Each wall is flat, endless, passes through zero and stands at right angles to its row. A trip goes straight from one point to another. List the walls that it crosses, first one first.
In the rows, zero is written as 128.

Walls:
(1): [115 157]
(2): [113 108]
(3): [188 111]
(4): [179 149]
(5): [ 98 163]
Trips:
[220 142] to [144 172] => 1, 5
[177  70] to [199  95] => 2
[178 141] to [128 166] => 1, 5, 3
[ 47 137] to [ 45 168] => none

Walls:
(1): [112  85 188  99 112  64]
(2): [149 148 118  31 113 136]
(3): [141 173  74  98 110 117]
(4): [223 105 164 160 135 153]
(5): [142  78 103 107  79 110]
Trips:
[132 164 137  80 130 159] to [162  97  80 117 142 197] => 4, 5
[211  78 174 137 168  65] to [ 69 134 151 140 160 208] => 5, 1, 4
[134  88 119 163 137 106] to [181 164 140 144 196 188] => 1, 5
[ 79 130 103 119 107  93] to [ 97 151 125 111  94  79] => none
[ 68 203 115 142 127  51] to [102 144 147 173 162 172] => 1, 3, 4
[223 174  74 173 150 141] to [ 45 133 103 131  88  99] => 4, 5, 1

Walls:
(1): [207 115  92 106 111 143 179 128 134 122 191]
(2): [167 128  61 196 163  82 116 144 152 148  37]
(3): [107  64 117 143  83 160 130 192  43 137 153]
(4): [138 156 161  95 114 132 163 147  56 113 153]
(5): [177 180 186 123 143 133 108 102 112 226 130]
(6): [136 212  99 102 108 154  93 210 123 153  63]
(7): [217 147 189  83  82 149 126  49  99 214 113]
(8): [157 145 116 111 157  92 126 200 226   7  60]
(9): [141 228 107 144 144 144  96  93 108  91  68]
Trips:
[ 83 120 135 127 100 162 135  59 120  97 158] to [102 190 236 101 156 190 183 146 170 106  90] => 3, 5, 8, 6
[172 197 106 186 105 115 170 168 130 143 106] to [ 93 155  60 172 137 144 171 128  68 101 183] => 7, 3, 5, 8, 6, 2
[ 46 164  61 156 144 133 119 122 155 173 152] to [ 85 124 131  69 111 185 169  88  93  79 133] => 2, 3, 6, 4, 1, 7

Walls:
(1): [103  94 134 155  95  90  81 144 136 136 156 185  54 167 130 154 142 173
  84 182]
(2): [114  56 142 155 115 145 125 197 105  91  87  98 137 228 108  86 118 166
 116  68]
(3): [143 158 160  67  85 219 110 137 121 116 100 137 134 117 148 125 129 132
 116  55]
(4): [109 133 121 215  90 167  69 142  79 172  89  65 137 186 102 116 115 176
 106 113]
(5): [229 137 190 160 119 179 128 160 173  85 115 107 114 121 154 157 111 124
 146 133]
(6): [182 118 161  92 112 127 158 201 129 183 127 147 155 169  71 141 118  94
 130 220]
Trips:
[129 172 173 116  81 181 108  89 142 153  71 238  69 149  88 127 103 100
 179 152] to [ 41  94 144 173  75 168  95  85 129 110 130 129 189  85 109 140  25 136
 176  88] => 4, 6, 1, 5, 2
[182 146  61 131  87 179 131 135 191  84 104 107 159  51 107 134 107  66
  71 180] to [ 75 132 169 142 147 120  93 164 158 111  61  69 127 111 210 158 157 204
 125 133] => 6, 4, 2, 1
[213 171 120 146 172 143 148 149 117 125 172  80 159 167  45  96 185 180
 133 151] to [175 159 156 128 186 143  45 229 126  80 133 101 110 153 163 110  34  98
 122  99] => 3
[141  90 132 165 134 127 123 221 249 145 104 100  55 130 133 103 163 123
 112  95] to [158  79 112 133 120 192 123 114  99 108 130 174 167 163 112 116 106 143
 171  53] => 3, 6, 1
[156 113 135 161  98 176 111  99  98 204 147 136 139 186  81 177 148  92
 124 151] to [120 104 143 118 129 100 148 112 217 174 160 215 118 148  82  61  81  92
 185 149] => 5, 4

Walls:
(1): [133 136 142  97 120 131 183 150 178 157 133 123 122  91 171 132 133  97
 120 128 134  76 142 191 140  95 141  74 152 119 156 168 117 144 102  99
 132 128 161 175 152 154 140 102 107 140 101 119]
(2): [107  87 125  76 132 117 108 111  96 113  98 137 154 144  91  64 159 109
 116 129  72 117 117  87 125  50 131 109  74 165 146 100 125 102 159 135
  49 127  77 119 126 163 141 139 136 129 129 147]
(3): [130  82 124 148 126  73 149 168 137 131 127 139 107 113  55 137 109 131
 102 109 144 139 119 100 127 151 119  86 114 122 147  53  86 119 167 105
 200 151 132 140 162 133 163 142 115  76  70 126]
(4): [106 142 146 120  89  92  89 160 127 163 128  79  59 172 171 101 166 117
 113 131 141 146 147 137 138 186 106 121  88  83 135 118  96 150 107 127
 143 143 105 173 115 134 138 146 120 143 142 139]
(5): [196 158 176 149  99 148 111 102 159 143 118 140 101 132 122 127 195 168
  88 166  54 117 158 141 198 134 163 159  72 112 114 133 139 153 142 139
 113 144 144  96  92 116 117 124 143 147 153 115]
(6): [138 136 172 121 128  77 145 136 108 153 117 177 112  96 148 121 173  87
 164 151 144  85 108 162 143 113 158 105 153 115 110  73 161 141 106 115
 138 152 155  98 130 109  77 133  54 120 177  84]
Trips:
[ 80  85 180 108 117 139 124  98  96 124  50 154 128 133  90 119 121 161
 189 163 121 100 138 112  68 146 171 115 150  73 115 104 132 117 100 120
 138 121  79 100 194 102  97 151 190 126  76 115] to [ 78 160 114 150 158 100 115 115 139  83 104 191 141  95  69 151 174 114
 104 120 117 157  79 164 150 176 141 119 149 147 112 104 144 152 120  95
  85 149 116 121 129 132 126 117 176  95 149 144] => 5
[115  98 142 102 129 181 115 103  50 125 131 122 147 116  98 132  97 162
 144 133 154 129 171 157 107 149 159 118  83 159 164  96 103 185 131 121
 123 140  97 181 164  98 141 167 134 138 176  88] to [107 119 115  82  86 188 162  94 162 102 118 187  93 153 129 124 108 171
 143 124 140  99 136  95 114 160 114  84 118 151 115  79 135 184 126  92
 156 144 152  84 133 122 143  95 181 121 170  88] => 4, 5, 6, 2
[118 179 139 173 164 107 127 139 133  96 169  71 155 117 134 127 126 146
  98 146 137 193 127 159 178 116 200 199  45 145 133  88 111 100 133 173
  61 123  58 127 168 104 151 193 138 149 127  95] to [110 159 173  81 145 135 123 144 132 153 179 126 142  94  78  89 151 104
 127 134 118 111 111 106 136 107 122 120 114  81 142 121 144 143 104 110
 127 154 170 150 136 118 140 167 115 180 101  84] => 6, 1, 3
[183 166 147 112 110 151 109 139 107 161 134 175 120  68 127 101 107 116
  60 134  94 106 133 212 119  23 111 118 126 137  91 142 131 159 118 126
 113 128 112 134 127 191 185 152 147 116  83 102] to [111 169 136 140 127 131 173 134 156  92  87  72 119 107 137 161 166 149
  89 125 141 103 140 139 161 149 120 176 136 156 155 170 113 120 143 129
 105 109 113 118 128  88  92  95 187 166 111 129] => 6, 2

Walls:
(1): [142  97 130 163 159  92  84 133 159 172 195 113 137 102 119 110 138 127
 147  74 122  68 176 108  84 138  87 122 158  83  63 112  94 128  38 159
 157 129 155  81 175 140 180 104  99  66 147 136]
(2): [133 163  72 152  88 105  70 120 137 123  92 194 150 155 225 124 137 121
  66 140 135 134 127 159  68 174 144 171 104  84  86 181  90 140  47  93
 147 147 158 119 110 103 131 137 158 128 168  91]
(3): [ 34 145 110 179 183 132 147 181  84  50 188 104 172 110 116 107 133  55
 175 128  95 113  40 134 236 111 162 117 146 147 146  80 118 162 149 111
  82  90 165 163 185 165 115  37 200 124 123 135]
(4): [182 121 148 106 174 130 126 161 108 109 125 130 129 178 116 144 139 129
 126 138 108  99 128  83 124 111 145  77 122 146  62  30  71  89 131  84
 163  82 117 120 140  82  96 122 135 134  57 167]
(5): [111  72 134 111  89 121 151 137 116 195 155 175 144 136 134 177 103 111
 122 155  88 189  98 124  98 184 101 167  98 157 110 131 140 107 131 169
 144  96 126 192  67  55 131 170 110 142  89 167]
(6): [125 112  58 109 119 165 169 123 102 120 124  90 117 149 138 146 163 149
 133 183 157 144 128 120  88 156 162  46 118  60  76 183 192 106  96  83
 196  79 107 111 133  72  98 142 133 195 109 113]
Trips:
[191 171  90 125  84  63 127 120 133  74  93  99 196 143 164  80  99 129
  73 133 163  93 191 177  45  97 202  58 118 144 143 123 156 155 111 161
 173 202 123  75 124 158 120 151 213 159 153 146] to [113 164  99 108 129  99 127 179 146 159 122 130 168  75 118 125 108 249
 110 148 157 127 172  97 145 142 122 127 159  96 114 175  19 128 100 101
 140  96 150 130 148 156 136 136 169 142 114  89] => 1, 4
[ 95 134 197 125 177 120 173 134 203 135 117 158 187  80 121 147 151 134
  91 162 119 140  86 100 222 142 141  97 136 123 163 111 183  81 175 152
 131 124 103 110 127 102 137 145 176 114 141  92] to [ 93 101 135 154 141 114  76 191  97 104  71 182 146 144 136 114 128 136
 134 162 169 109 154 144 169 166 131 117 105  88 146  40 104 122  96  95
 157 128 121 112 174 156 148 125 137 208 184 157] => 5, 4, 2, 6, 1
[118 164 211 101 103 172  46 116 142 162  97  73 113 204  97 111  69 158
 120 179 104 168  83  73 114  78 152 145 137 131 177 166 150 160 114 122
  96  81 130 118 111 125 125 189 149 146 152 134] to [133 121  79 119  95  80 137 153  97 128 153  77 178 136 170 148 155 157
 128 126  87 107  97  77 181 181 102 188 162 177 101  95 125 150 212  86
 181 140  93 100 127 124 145  99  97  97 153 124] => 4, 3, 1
[ 78  98 188 156 151 120 122 130  68 157  98  91 152  81 156 133  88 153
 120  98 132 188 180 216 110 157 154  86 157  88 128 147  77 199 127  70
  82 119 139 130 116 106  98  43 133 163 137  79] to [156 148 103  99 136  85 153 146 201  80  77 166 117  99 133  88 122 127
 109 136 107 203  61 140  92 197 240 154 131  84 238 162 107 144  66 140
 174 155 137  69 182 164  99 107  86 138 103 138] => 3
[116 172 141 138 130  60 144  92 155 120 100 169 120 149 113 148 163  61
 108  85  55  80 176  98 139  77  99 129 148 148 114 172 163 217 188 138
 153 117 103  99 132  58 139 133  73 164 202  70] to [136 144 121 112 141 169  33 132  73  15 149  82 130 135 112 178 154  89
 159  82 165 178  83  70 121 147  78 177 171 139 125 115 100 140 137 109
 151  61 102 134  71 143 130 119  69  75 119 124] => 2, 3, 4
[155 176 192 187 123 113 163 170 117 105 138 171  61 147 158  72 101  85
 179 140 103 173 119  76 101 115 154 141 126 149  59  76  86  81 178 215
 163 192  94 131  85  92 140  90 157  58 119 115] to [137 121 120 154 102 159  92 147 104 159 192 175 109 116 128 134 162 143
 115  57 108 127 128 184 172 132 130 112 111 155 145 138 160 136 142 106
 132 176 109 117  76 142 152 139 100 180  72 210] => 1, 3, 4
[172 121 171  96 213 161 150 212  99  85 106 162 142 124 123 122  46 191
  70 122 143 179  94  88 143 150 121 146 142 123 117 153 138  93  88 127
 149 120 140 158 109 220 189  81 148  73 134 133] to [ 73 164  86 164 155 117  99 128  60 154 135 126 129 165  61 111 209 124
 108 144 180 179 140 156  99  99 144 144 141  16  74 184 108 139 158 183
 133 124 142 120  91  48 150 116 158 119  99  90] => 2, 6, 4, 5, 3

Walls:
(1): [115 103 141 132 136  71  95 105 145  49 124 103 126  79  73  51  65 160
 134 159 108  72 134 111 141 124 138 103 155 180 107  69 151 101 107 124
 181 124  84 161  79 135 167 138 148  96 113  55]
(2): [199 128 160  98  57 155 181 131 195 141 104 184  79 158 104 129 115 162
 160 134 105 119  94  90 118 108 194 158 144 146  86 123  93 121 158 196
 123  94 145 178 124 120 114 150  94 110 104 124]
(3): [168 237  34 127 114  97 128  97 149 157 152 141  72 125 102 102 136 183
 113 134 112 104 135 145 123 149 140 142 116 134  95 145 110  75 142 149
 131 125  83 170 196 164 124  79 153 156 117 152]
(4): [130 123  99 104  68 137 116 140 118 122  80  93 146 150  95  94 120 107
 165 155 156 147 121 162 123 117 129 121  86 134 126 135  92  99 144 111
 153 189 157 104 123 117 120 119 200 148 177 143]
(5): [148 145 186  84 101 102  98 117  97  68 100 107 158 164 123 156 147 149
 158 160 188 105 195 165 132 128 101 116  99 133  86 143 148 125 156 172
 146 199  91 166 101  57  96  97 196 172 135 146]
(6): [ 93  92  84 160 126 102  95 104 130 108  62 114 145 116 102 102  70 175
 186  85 142 172 126  90 149 117 137 164 147 152 163 144 136 147  87 135
 153 110 118 172 127   9 120 143 169 108 181 146]
(7): [150 188 128 108 115  86  94 186 202 148 142 175  94 197 135 108  78 139
 140 134 177 110 118  94 115  62 205 249  87 131  90 174 168 130 105  86
 116 139 150  96 212  94 146 179 175 166 171 150]
(8): [187 140 150 111 102 203  90 160 175 110 100 182  93 193 112 134 129  98
 116 135 144 148 116 134 162 146 101 153 219 115  98 202  61 130 104 115
 116 127 134 198 163 126 220 110 133  70  62 119]
(9): [ 95 114 186 114 118 157 131 127 119 144 141 121 111 117 140 182 119 155
 124 117 191  89 183 135 141 156 142 133 141 123 151 100  93 115 129 119
  99 149 156 123 154 165  92 103 144 131  65  59]
Trips:
[151 119 134  78 139 171 152 117  85  98 132  73 117 115 126 123 174 191
  88 167 139 110 105 124 129 105 153 144 185  98 102 130 101 113  87 131
  95  86 116 126 157 118 127 140 112 115 118 104] to [131 103 160 170 105 126  66  85 150 169 120 151  89 106  72 176 169 140
 180 151 199 205 186  91 146 135 104 152  96 186 143 138 206  63 157  68
  61 155 155 150 142  60 108  93 203 100  90 198] => 5, 1, 6, 7, 4, 2
[ 78 167 162 118 118 131 195 143 128 141 101 123 106  86 101 163  80 171
  97 112 155 129 100  73 146 123 133  68 120  87 142 183 118 134 140 159
 135 140 161 198 155 155 101 117 108 114 138 113] to [160 134 150 113 194 122 210 151 159 185 136 100  82 138 178 170 138 138
  71 120 181 116 127 106 113  93 111 153  54 152  64  77  95  26 137  73
 113 105 115 116 101  75 125 183 111 181  89  99] => 6, 8, 7
[105 131 158 150 150 138 111 100 139 138 172 134 102  90 150 166 138 117
 118 101 149 108 166 122 102 146 125  83 134 118 170 122 159 122  75 182
 170 213  96  84 132 131 118 118 111 110  98 115] to [120 128 173 174  91  51  88 131 151 174 164 109 155 153 133 122  84 125
 134 137  91 133 144 147  51 183 155  88 135  48 121 217 138 156 108 137
 179 149 143  82 188 135 153  83  47 126 112 130] => 1, 5, 3, 7, 8, 9

Walls:
(1): [112 161 151 119 165 175 123 103 136 151 138 111 143 165  90 100  83 114
 123 124  85 139  98 213 136  69 159 184 134 144 101 179  97 113 152 109
 105 135 146 139  63 147 128 118  77 116 151 123]
(2): [ 89 126 192  90 115 142 130 171 111 132  88 151 156 105 113 152  93 140
 128 115 151  57 149 126  65  70 124 139 133  97 157 130  62  99  98 197
 102 119 143 139  81 116 163 123 163  63 141 171]
(3): [141 195 175  58  97 157 159  87 146 157 134 157 164 184  96  68 112 166
 138 140 110 170 158  98 104 121 140 122 117 131  77 176 129 155  81 126
 114 184 142 102  60 116 130 218 140 131 105 182]
(4): [108  84 141 139  89 108 150  84 133 152 108  65 168 139 109 164 166 120
 105  74 137 120 183 131  69  58 168 163 136 113 128 117 119 144  77 169
 158 137  71 120  77 138 115 124  92 122 138 186]
(5): [108  84  84 175  43 130 124  89 178 138 110 122 121 158 191  98 109 156
 151 102 165 158 116 100 165 122 110 135  96 113 150 127  97 129  97 153
 111 113 173 133 125 133  79 153  80 141 129 118]
(6): [141  85 167 104 182 167 162  94 104 137 128 105 150 170 138  92  79 171
  61 122 155 202  55 103  99 119 141 108 120 160 167 181 135 149 130 136
 135 182 126 111 159 128 143 138 112 183 145 183]
(7): [140 237 141 133 138 141 151  62 105 102 123  96 110 183 103 114 159 150
 190 137 155 110 141 117 121 153 195 145 131 166 138 101  43 136 175  90
  81 125 128 193 105  91 190 140 203 170  78 178]
(8): [145  91  93 140 187  84  83 184 131 154  92 100 148  96 166 126 172 149
 122 163  82 118 147 138  91 104  58  96 116 173 163 133 180 109 145 108
 229 195 132 145  91 158 124  72  86 123  73 161]
(9): [153 136 158 130  86 108 148 129 122 176 142  94 122 123 182  94 139 136
  89  62  80 153 130 115 105 127 109 130  83 153 157 154 155 137  77 129
  49 104  59 169 108 119 176 122 116 132 156  72]
(10): [145  52 159 139 178 130 142 149  95 159 162 134 130 149  66 119 129  72
 208 130 149 148 174 123  85  85  88  93 139  88  79 151 111 152 191 218
 118  67 152 119 148 150 157 131  83 130 119 138]
Trips:
[139 141 149 134 113 109  86  47  88 108 138  91  96 126 157 132 126 128
  99 119 102  66 161 105 144 169  93  75 150  91 132  94 179 138 105  96
 150 134 167 102  99 151  94  86  89  96 143 105] to [155 148 203  77  99 122  86 129  59 134  82 135 105 197 137 169 147 165
 149  90 148  76 155  29 188  93 146  68 184 111 126 130 109 122  77 113
 134  96 155  75 131 106 136 135 181 124 152  56] => 4, 8, 2, 3, 7, 5
[ 81 173 199 163 139 112 147 160 129 152 117  95 111 138 145 116 155 120
 130 120 170  99 111 139 207 109  74 164 144  94  83 143 111 170 168 101
 165 141  46  16  89  83  73 137 149 144 180 183] to [ 86 173 156  87  42 137 101 103 113 155  88  84 120 135 155 125 140  92
 152 180 109 157 166  91 121  93 134  56 186 117 140 126 190 147  85 190
  99 121 173 119 148 154 133 170 149 111 115 138] => 2, 1, 5, 10, 9
[110 139 169 166 188 169  96  59 118 186 177 202 133 138 107 106 108 162
 129  91 136 134 105 106 137 111  65 214  81 196 117 143  92  95 152  82
 127 152 117 202  92 140 131 110  88  62 135 144] to [123 157  95 122 201 168 144 144 165 109 173 114 134 109 106 105 149 129
  85 112  72 115 135 106  57  55 181 108 155 152 139 144 104 117 138 103
 138 141 150  88  97  95 106 158 104  96 121 158] => 5, 4, 9
[174  86  91 166  85  72 157 210 102 164 138 156 149  81 104 145 122  97
 132 154 139 130 127  94 134  92 122 117  84 114 133  92 151 150  90 116
 114 154  95 114 173 106 117  21 137 122 176  71] to [157  62 137 104 103 168 138 173 161  73 105 112 103 108 106 183 141  97
 126  85 137 135 172 125 109 132 190 160  83 138 100 132 122 199 124 108
 145 179 126 105 116 152 145 132 211  67 103 127] => 4, 2, 10, 9, 8, 3, 7

Walls:
(1): [139 117  65 148 163 134 128 153  62  96 128  87  79 136  73 122 128 237
 163  88 135 175 145 155  84 134  78 100 139 124 126 121 103  99 106 122
 124 115 120 115 121  94  93 136 112  96  91 132]
(2): [122 152 160 141 161 167 114 208 134 114 129  92 112  94 102 190 135 152
 169 156 161 145 109 113 147 132 105 126  68 159 132  75 103 131 137 186
 161  95 133 142 144  27 133 116  92 114  69 188]
(3): [140  63 112  92 129  72 159 114 144 117 132 133 202 156 137 240 115 127
 111 142 131 116 170 115 117 177 192 118  91  69 114 157  87 129 136 155
 129  80 147 136 114  87 182 171 154 106 150 125]
(4): [188 106 108 161 159 135 143  95 147 162  85 117 138 103 184  64  86 104
 126 174  75 112  91 142 186 137 177 164 149 106 199 156 148 107 130 148
 122  98 171 143 143 166 163 142 100 118 139 188]
(5): [ 75 138  97 197 138 130  99 156 115 142 108 112  88 161 130 121 184 108
 133 138 145 120 131 115 172 151 141 139  92 128  72 134 160  96  90 139
 102 167 132 148 128 145 165  86  61 135 138 142]
(6): [110  59 104 127 121 112 114  93  80 171 117  64 107  82 136 111 185 152
 154  96  92 109 109 202 189  98 174 131 176 191 153 140 138 144 151 213
 150 154 117  87 115  66 125 113  28 136 152 136]
(7): [133  74 157  92  97 176 174 129 158  76 158 117 129  57 105  69  78 185
 148 152 118  76 106 100 120 177 148 151 133 118 204 118 152 109 115 185
 127 153 110  55 229 124 148 116 230 107 153 119]
(8): [188 148  37 126 181 127 167 157 146 142 114 110 131 153 150  82 180 143
 179 103  86 121 104 118 130 140 124 118 195 131  94  92 143 141 101 109
 109 129 189 160 199 187  84 125 130 160 185 144]
(9): [197  95  92 168 132 135 123 126 127 207 135 127 131 135 148  43 107  46
 145 107 130 105  94  96 136  98 161 169 126 158 117 159  84  92 137  84
  25  36 147 219 139 176  98 139 149  90 142 139]
(10): [114 160 147 116 142 102  93  55  96 174 115  94 139  95 128 171 151 139
 156 112 140 170  90 112 140 123 173 154  76 227 182 129  78 145 101 173
  94 130  91 156 123 121 134 201  84 121 177 102]
(11): [121 158 122 157 117 143 181  80  88  94  55 106 125 140  95  57 150 158
 115 128  98 166 182 132 114 173 158 113  99 129  74 131  95 107 140  70
 113 151  86 163 135 122 164 156 106  93 110  33]
Trips:
[133 223 120 136 125  64 124 133 109 159 191 141  83 116 123 181 130 103
 113  87 141 178  79 127 173 162 148  71 116 117 144 128 146 128 113 183
 160 126  97 133  88 144 151 159 207 109  50 121] to [154  82  81 115  94 140 115 106 168 185 139  86 110 116 101  89 149  98
 165 186 151  93  85  64  85 108  65 180 145 118 100 101 121 144 204 205
 124 105  85 128 167 105 106 126 230 156  84 107] => 1, 7, 9, 3, 10, 8
[154 169  73 142 124 161 143 116 117  88 144 114 125 129 220  51 165  60
  92 155 200 147 108 142  78 137 172 148 133  92 159 122 144 128 180  87
 150 121 191 157 217 108 167 148  93 167 109 159] to [117 143 124 122 134 107 176 136  93  35  99 161  43 169 131 143 137  89
 140  70  40 124 122 133 141 137 104 137 182 105 108 130  74 171 107 160
 132 152 160  94 123  85 138 109  88 123 145 101] => 6, 9, 1, 4
[108 135 165 103  75  82  76  92 184 151 167 162  71 129 101 133 160  78
 142 121 180 143 112 134 199 127 123 108 147 191 188 181 156  71  72 109
 137 202 139  86 190 160  86  94 154 156 132 107] to [138 129  93 140 108 118 130 147 196  92  72 151 133 154 186 147 166 143
 119  76 102 154  99 113 101 108 135 111 162 111 110 164 100  89 112 143
 165 211  66 146  81 124 100 114 128  98 159 132] => 8, 7, 10, 11, 1, 3
[ 95 129 157 187 122  77 159 128 124 108 120  86 175 197 114 101 131 112
  85  71 234 128 126 146 105 100 124 143  94  90 185 142  80 158 139 164
 134 136 133 178 120 156 113 129 102 145 165  93] to [167 144 157 111 158 131 211 150 150 199 152  28 110 192 125 132 177 193
 123 184 104 110 149 120  92 167 127 156  95 135 159 101 149  77 155 145
 125  82  97  84 112 143  36 116 140 155 218  81] => 1, 8, 5, 7, 6
